Rows are points. Before rounding, the points of a table are all equally far from one centre. They may lie mostly on one side of it. Where is the centre, to within rounding?

Points:
1.51, -2.22, -1.10
1.16, -0.31, 3.69
5.81, -1.69, -1.49
2.98, -2.96, -0.66
-0.25, 1.29, -0.75
2.06, 2.40, 4.03
-0.30, 0.23, 1.80
0.47, 0.47, -1.99
Centre: 3.50, 0.82, 0.63

Points (8 x 4):
-1.39, 2.25, 1.11, 3.35
-2.08, -1.11, 3.76, 0.58
-0.37, -0.63, 3.69, 1.22
-1.40, 0.54, 4.66, 1.54
-0.06, 1.07, 1.13, 2.93
-5.09, -0.23, 1.60, -0.19
-1.07, -0.26, 4.23, 1.30
-2.77, 1.21, 1.22, 2.99
Centre: -1.43, 2.46, 1.48, -1.31

Points:
-0.29, -2.20, 5.32, -1.95, 3.38, 1.14, 0.83, 1.91
0.18, -2.51, 0.63, -0.90, -0.23, 3.09, -0.01, 2.53
-0.47, -0.89, 3.77, -3.11, 2.06, -2.26, 1.91, 0.30
2.10, 1.52, 1.93, 0.40, 2.10, -0.20, -1.76, 3.17
0.37, -1.72, 4.52, 1.49, 1.77, -0.37, -0.17, 3.64
-1.22, -0.78, 5.19, -1.17, -1.67, 0.49, 0.67, 0.74
1.32, -4.04, 0.26, 0.35, 0.58, -0.87, 0.47, 3.17
-0.26, -3.27, 4.25, 0.26, 1.57, 0.44, -0.60, 2.58
0.22, -1.19, 5.43, -2.53, 2.35, 1.11, -1.26, 2.14
-0.14, -3.01, 3.14, 1.46, 1.78, -0.32, 0.85, 3.05
0.86, 0.44, 1.18, -2.78, 1.45, 0.95, -0.31, 4.33
0.76, -3.51, 4.06, -0.49, 1.11, 1.32, -1.16, 3.99
0.49, -3.54, 2.98, -1.63, -1.63, -2.68, 2.16, 2.94
-0.38, 0.02, 4.25, 0.20, 0.64, 0.62, -1.66, 0.89
0.75, -1.26, 3.22, -1.21, -0.49, 1.83, 1.42, 5.95
Centre: 4.18, -1.09, 3.37, -1.19, 0.21, 0.61, 1.91, 1.08

Points (16 x 9):
0.84, -1.71, -0.84, -2.29, 4.32, 3.24, -0.17, -0.79, 4.18
-0.34, -1.91, -2.86, -1.21, 1.57, 3.36, -0.19, -2.09, 2.97
-0.81, -2.95, 1.79, -0.98, 4.07, 2.67, -2.03, -2.78, 2.45
1.63, -1.03, -1.05, 0.55, 1.71, 3.18, -1.37, -2.98, 2.35
-2.14, 0.45, 0.13, 0.14, 1.88, 1.46, -2.89, -3.55, 1.58
1.31, -1.68, -0.13, -1.45, 1.69, 3.48, -2.67, -1.80, 2.93
1.89, -2.18, -0.73, -0.19, 1.70, 2.53, -0.62, -3.33, 0.77
1.60, -1.20, -1.73, -0.47, 2.03, 4.12, -1.95, -1.01, 2.13
0.47, -1.57, -0.71, -1.73, 4.79, 1.83, 0.68, -2.74, 3.57
0.07, -0.34, -0.97, -1.74, 2.45, 5.19, -0.77, -2.61, 0.38
-2.48, -3.54, 0.54, -0.14, 0.50, 4.54, -1.31, 0.60, 2.86
-0.17, -2.45, 0.34, -1.40, 4.15, 3.26, -1.13, -1.13, 4.72
1.50, -2.31, 0.33, -2.75, 3.98, 1.11, -0.05, -2.01, 3.38
0.72, -1.93, 0.74, -1.53, 4.01, 3.29, -1.54, -2.77, 3.18
-1.57, -2.34, -1.77, -3.66, 3.05, 2.01, -1.07, -1.54, 1.10
1.24, 0.63, 0.67, 0.04, 2.09, 2.99, 0.18, -3.99, 3.38
Centre: -0.98, -0.43, 0.99, -0.50, 1.98, 1.78, 0.56, 0.01, 1.41
